Each row is a point. Each copy is the shape, with its points in the same order, turned, moved and blurred by noise. Say if it was mirrored as well.

Shape (8 x 3)
[[-31.2  -6.1 -23.3]
 [  3.7  10.3  11.4]
 [-31.9  18.6 -20.6]
 [-18.7  -2.8  29.5]
 [  5.4 -48.6  14.3]
 [  5.1   3.3  14.1]
 [ -7.6  20.3  -3.9]
 [-15.9 -39.9 -23.2]]
Copy 1 (8 x 3)
[[-30.6   1.9 -24.4]
 [  1.8  12.4  13.2]
 [-30.9  20.5 -15.6]
 [ 25.3  11.7 -14.2]
 [ 19.0 -43.3  -5.2]
 [ 11.6   3.8  12.3]
 [-16.8  18.0   4.6]
 [-17.3 -38.4 -21.2]]
Copy 1 is: mirrored
Copy 2 (8 x 3)
[[-26.0 -20.9  22.3]
 [-16.5  12.9 -15.1]
 [-29.5   3.9  30.5]
 [-41.5  -0.4 -23.0]
 [-12.1 -41.8 -41.0]
 [-14.0   8.9 -21.7]
 [-16.0  13.7   6.0]
 [-10.1 -48.7   3.9]]
Copy 2 is: mirrored
Copy 3 (8 x 3)
[[-35.0 -17.8 -22.6]
 [ -9.6  11.1  12.0]
 [-34.4   8.7 -27.1]
 [-30.0   0.3  26.2]
 [ -5.9 -47.0  27.8]
 [ -9.7   4.3  14.5]
 [-16.6  18.8  -9.2]
 [-20.8 -47.9 -14.7]]
Copy 3 is: only turned
Copy 4 (8 x 3)
[[-21.9 -24.2  13.2]
 [ 13.9  16.3   2.8]
 [-14.6  -9.8  34.6]
 [-20.1  26.3  -5.0]
 [-10.8  -2.0 -52.7]
 [  6.2  15.1  -5.0]
 [  6.5   5.0  18.3]
 [-19.3 -31.8 -22.1]]
Copy 4 is: mirrored

Shape (10 x 6)
[[ 13.5  -9.3  25.3   9.6   7.7  11.5]
 [-44.8  32.4  -5.5 -28.6  19.7  17.2]
 [ 18.1  -1.4  36.1  12.0 -17.5 -44.7]
 [  0.7  -9.8 -17.5  22.1 -21.8   7.8]
 [  3.5 -28.6   5.0  -2.5  34.8  13.0]
 [  7.8 -27.4  28.9   8.8   0.5 -10.2]
 [ 15.8  -4.7  29.4 -22.8   5.8  14.0]
 [-22.1  45.2 -12.2 -14.1  50.0  32.4]
 [ 23.5 -10.5  -8.3  -2.0 -16.8 -26.6]
 [-11.0  35.5   5.6 -15.1  15.3  10.8]]
Copy 1 (10 x 6)
[[ 17.3  17.8  10.8   5.6 -13.1   8.9]
 [-20.2   5.2   2.2 -14.1  46.7 -45.3]
 [-12.2  -0.4  32.1 -20.0 -57.6   6.8]
 [  1.4 -14.1 -12.3  25.9 -24.2 -11.7]
 [  6.6  23.4 -21.0  -7.4   6.9  22.5]
 [  2.2   5.9  13.2  -1.8 -20.7  25.7]
 [ 29.0   9.6  13.4 -20.1  -1.9   0.7]
 [ -4.4  44.5 -12.8  -7.3  40.1 -53.0]
 [  1.9 -18.4 -11.4 -14.4 -43.6  -4.5]
 [  0.1  18.0   8.0 -17.0   9.9 -39.7]]
Copy 1 is: mirrored
Copy 2 (10 x 6)
[[ 22.6 -17.3  19.6  -5.0  -6.0 -15.2]
 [-22.6  46.8  35.5 -19.8  12.2   0.0]
 [ 24.8  -5.9 -24.7  10.9 -40.6 -31.3]
 [ -1.1 -17.0  -8.7   6.5   5.7  25.3]
 [  8.1 -22.2  23.4 -13.8  30.5 -26.1]
 [ 11.3 -32.3   2.9  -3.2 -12.2 -28.2]
 [ 26.3  -5.3  21.0 -33.9  -7.1 -17.4]
 [  4.1  49.7  51.7  -8.7  36.4  -1.8]
 [ 17.9 -10.9 -35.6  -6.7  -0.3  -3.8]
 [ 10.9  36.1  28.2 -11.2   2.6  -4.5]]
Copy 2 is: only turned
Copy 3 (10 x 6)
[[ 27.9   0.2  12.2   0.5   7.4  19.5]
 [-45.8 -26.4 -11.1   2.8 -43.6   8.6]
 [ 46.6  -5.2  18.0 -13.5   2.9 -38.2]
 [ -5.6  26.8   2.1  24.5  12.9  -4.7]
 [ -0.7 -11.1   5.1 -10.5  28.2  33.4]
 [ 28.3  -1.8  25.5  -0.9  21.5   0.5]
 [ 17.9   4.4  16.5 -24.2 -13.1  26.4]
 [-34.9 -29.3 -37.6   0.8 -34.8  38.4]
 [ 10.0  25.5   0.5 -14.8  12.4 -28.7]
 [ -9.2 -16.8 -14.6  -6.3 -33.6   9.6]]
Copy 3 is: mirrored
